Each row of a before or after table is a point. The points were changed in one or more steps. Then noise was added and the rows were shuffled. The steps act on columns, c1 being the first. What was done? A step turns or swaps two columns, mirrors them in a line or flattens them onto one, adds a multiple of one to another, or multiplies or shifts one. Angles are multiples of 10 degrees, from the lower column toward the higher: turns from -170 to 170, lines from 10 to 170 but not 90. Use the fewest steps. Two steps may share a column if one is a turn and the other turns, adds or multiplies; they go together, in the order done. Otherwise the lowest column goes first.

Before, 14 rows:
array([[ 0.024,  0.030],
       [-0.078,  0.002],
       [-0.001, -0.003],
       [ 0.033,  0.011],
       [-0.075,  0.038],
       [ 0.030,  0.020],
       [-0.005, -0.016],
       [-0.072,  0.006],
       [ 0.034, -0.012],
       [-0.068,  0.023],
       [ 0.038, -0.008],
       [-0.015,  0.019],
       [ 0.006, -0.001],
       [ 0.023, -0.021]])
After, 14 rows:
array([[ 0.004, -0.024],
       [-0.036, -0.018],
       [ 0.067, -0.041],
       [-0.007,  0.031],
       [ 0.004,  0.000],
       [ 0.056, -0.041],
       [-0.025,  0.027],
       [ 0.049, -0.056],
       [-0.007,  0.005],
       [ 0.012,  0.011],
       [ 0.045, -0.068],
       [-0.035, -0.001],
       [-0.036,  0.007],
       [-0.026,  0.028]])
Steps: turn c1 and c2 by 150 degrees

Before, 10 rows:
array([[-0.017, -0.004, -0.028, -0.034, -0.004, -0.011],
       [-0.070,  0.003,  0.033,  0.040,  0.017,  0.026],
       [-0.005,  0.038, -0.007,  0.035, -0.033,  0.051],
       [-0.039,  0.088, -0.025,  0.026,  0.011, -0.030],
       [ 0.016,  0.045,  0.022,  0.040,  0.075,  0.031],
       [-0.004,  0.018, -0.019,  0.022, -0.022, -0.060],
       [ 0.041,  0.034,  0.046,  0.049, -0.049,  0.012],
       [-0.042,  0.005,  0.026, -0.016,  0.022, -0.007],
       [-0.035, -0.008,  0.037,  0.007,  0.026, -0.010],
       [-0.067,  0.017,  0.018, -0.006,  0.044, -0.015]])
After (10 x 6):
array([[ 0.068,  0.018,  0.020,  0.045, -0.005, -0.016],
       [ 0.049,  0.006, -0.002,  0.022, -0.016, -0.009],
       [ 0.077,  0.004,  0.006,  0.016,  0.040,  0.027],
       [-0.003,  0.044, -0.027,  0.074,  0.041,  0.031],
       [-0.012,  0.036, -0.060, -0.048,  0.049,  0.013],
       [ 0.002,  0.037,  0.009, -0.033,  0.036,  0.051],
       [ 0.002, -0.005,  0.032, -0.004, -0.034, -0.011],
       [ 0.022,  0.088,  0.043,  0.013,  0.026, -0.030],
       [ 0.050, -0.009, -0.014,  0.025,  0.006, -0.010],
       [-0.007,  0.017,  0.019, -0.022,  0.022, -0.060]])
Steps: turn c1 and c3 by -150 degrees; swap c4 and c5

Before (11 x 11):
array([[ 0.006, -0.003,  0.039,  0.021,  0.015,  0.021, -0.003,  0.004,
        -0.032,  0.043, -0.001],
       [-0.043, -0.042,  0.015,  0.049,  0.022,  0.044,  0.008,  0.008,
         0.030, -0.017, -0.020],
       [-0.047, -0.020,  0.030, -0.019,  0.012,  0.032,  0.049,  0.020,
        -0.027,  0.024,  0.001],
       [-0.002,  0.025, -0.022, -0.019,  0.050, -0.049,  0.068, -0.069,
        -0.018, -0.004,  0.023],
       [-0.027, -0.027, -0.040,  0.035,  0.042,  0.072, -0.014,  0.057,
         0.029,  0.040, -0.023],
       [-0.009,  0.007,  0.007, -0.008,  0.028, -0.062,  0.100, -0.073,
         0.025,  0.051,  0.000],
       [ 0.001, -0.002, -0.019, -0.045, -0.006, -0.030,  0.032, -0.069,
         0.020,  0.012,  0.018],
       [ 0.018, -0.016,  0.028,  0.015,  0.024,  0.027,  0.066, -0.001,
        -0.003,  0.039,  0.056],
       [ 0.028, -0.051,  0.021,  0.012, -0.010, -0.011,  0.059,  0.015,
        -0.056,  0.022,  0.008],
       [ 0.037,  0.022,  0.013,  0.011, -0.023,  0.032,  0.062,  0.004,
        -0.031,  0.016, -0.005],
       [-0.080, -0.018, -0.013,  0.057, -0.003,  0.024, -0.005,  0.045,
         0.017,  0.018,  0.013]])
After (11 x 11):
array([[ 0.035,  0.012,  0.022,  0.010, -0.016,  0.030,  0.060,  0.005,
        -0.033,  0.013, -0.004],
       [-0.028, -0.042, -0.027,  0.038,  0.050,  0.071, -0.015,  0.057,
         0.032,  0.040, -0.021],
       [ 0.027,  0.019, -0.050,  0.013,  0.001, -0.011,  0.066,  0.015,
        -0.054,  0.022,  0.008],
       [ 0.007,  0.039,  0.000,  0.022,  0.025,  0.023, -0.002,  0.002,
        -0.030,  0.043, -0.002],
       [ 0.019,  0.029, -0.017,  0.012,  0.039,  0.032,  0.067, -0.001,
        -0.004,  0.037,  0.056],
       [-0.013,  0.008,  0.008, -0.008,  0.037, -0.061,  0.103, -0.071,
         0.029,  0.052,  0.002],
       [ 0.001, -0.019, -0.003, -0.043,  0.003, -0.027,  0.030, -0.070,
         0.024,  0.014,  0.017],
       [-0.040,  0.015, -0.044,  0.048,  0.035,  0.048,  0.007,  0.009,
         0.030, -0.014, -0.020],
       [-0.046,  0.026, -0.018, -0.019,  0.023,  0.031,  0.049,  0.019,
        -0.031,  0.022,  0.001],
       [ 0.004, -0.021,  0.026, -0.023,  0.060, -0.048,  0.066, -0.070,
        -0.019, -0.002,  0.023],
       [-0.081, -0.014, -0.018,  0.059,  0.010,  0.026, -0.006,  0.047,
         0.014,  0.021,  0.010]])
Steps: swap c2 and c3; shift c5 by 0.010

Before:
array([[-0.026, -0.030, -0.066,  0.004,  0.015,  0.028, -0.039, -0.034,
        -0.019,  0.007, -0.008, -0.010, -0.009,  0.032,  0.016, -0.032,
         0.071, -0.007],
       [ 0.027,  0.045,  0.059, -0.024,  0.054,  0.020, -0.035, -0.057,
         0.004,  0.014,  0.017,  0.022, -0.075,  0.016,  0.039,  0.048,
         0.056,  0.028],
       [ 0.096, -0.009, -0.013, -0.011, -0.071,  0.005, -0.049, -0.004,
        -0.029,  0.043,  0.047, -0.029, -0.007,  0.020, -0.048, -0.011,
        -0.003, -0.017],
       [ 0.058, -0.053,  0.010, -0.010,  0.021,  0.010,  0.001,  0.001,
        -0.027,  0.004,  0.009,  0.043,  0.013,  0.078, -0.009, -0.028,
        -0.019, -0.034],
       [ 0.009,  0.023,  0.026, -0.013,  0.011,  0.036, -0.005, -0.002,
        -0.001, -0.023, -0.007,  0.000,  0.031,  0.055,  0.029, -0.015,
         0.026, -0.013],
       [-0.056, -0.008,  0.025, -0.046,  0.023,  0.040, -0.048, -0.028,
         0.064, -0.014, -0.014,  0.024,  0.014, -0.004, -0.070, -0.080,
         0.005,  0.018],
       [ 0.017, -0.008, -0.006,  0.071,  0.010,  0.063, -0.054, -0.003,
         0.032,  0.036, -0.002, -0.006, -0.015, -0.016, -0.013, -0.005,
        -0.092, -0.013],
       [ 0.034, -0.001,  0.055, -0.037, -0.001, -0.009, -0.065,  0.000,
        -0.015, -0.007,  0.020,  0.013, -0.001, -0.046,  0.047, -0.003,
        -0.010, -0.002],
       [-0.005, -0.036,  0.019,  0.042,  0.040, -0.010, -0.009,  0.004,
        -0.019,  0.049,  0.028,  0.005,  0.043,  0.043,  0.003, -0.058,
        -0.002,  0.031]])
After, 9 rows:
array([[ 0.031,  0.006,  0.055, -0.033,  0.003, -0.008, -0.063,  0.001,
        -0.016, -0.004,  0.021,  0.044,  0.004, -0.042,  0.049, -0.003,
        -0.007, -0.006],
       [-0.026, -0.009, -0.069,  0.004, -0.001,  0.023, -0.044, -0.034,
        -0.038,  0.002, -0.012,  0.023,  0.021,  0.033,  0.015, -0.032,
         0.071, -0.011],
       [-0.059, -0.045,  0.021, -0.048, -0.024,  0.041, -0.074, -0.025,
         0.044, -0.014, -0.011,  0.054,  0.007, -0.009, -0.068, -0.078,
         0.002,  0.020],
       [-0.008, -0.020,  0.017,  0.045, -0.064, -0.006, -0.017,  0.000,
        -0.037,  0.048,  0.025,  0.033,  0.000,  0.044,  0.006, -0.057,
        -0.002,  0.033],
       [ 0.058, -0.024,  0.009, -0.012, -0.024,  0.009, -0.009,  0.001,
        -0.057, -0.002,  0.016,  0.072,  0.008,  0.075, -0.008, -0.028,
        -0.014, -0.037],
       [ 0.015,  0.021,  0.026, -0.013, -0.033,  0.039,  0.010,  0.001,
         0.017, -0.029, -0.006,  0.023, -0.016,  0.053,  0.031, -0.017,
         0.027, -0.012],
       [ 0.098,  0.015, -0.016, -0.016,  0.057,  0.006, -0.045, -0.002,
        -0.024,  0.048,  0.046,  0.000, -0.049,  0.018, -0.044, -0.014,
        -0.003, -0.016],
       [ 0.028,  0.031,  0.060, -0.029,  0.023,  0.019, -0.021, -0.060,
         0.035,  0.012,  0.019,  0.049,  0.090,  0.017,  0.039,  0.048,
         0.055,  0.030],
       [ 0.016, -0.029, -0.006,  0.072,  0.004,  0.064, -0.066, -0.004,
         0.020,  0.038,  0.001,  0.026,  0.015, -0.011, -0.014, -0.005,
        -0.092, -0.015]])
Steps: turn c2 and c9 by 40 degrees; add 0.5 times c2 to c7; turn c5 and c13 by 130 degrees; shift c12 by 0.030
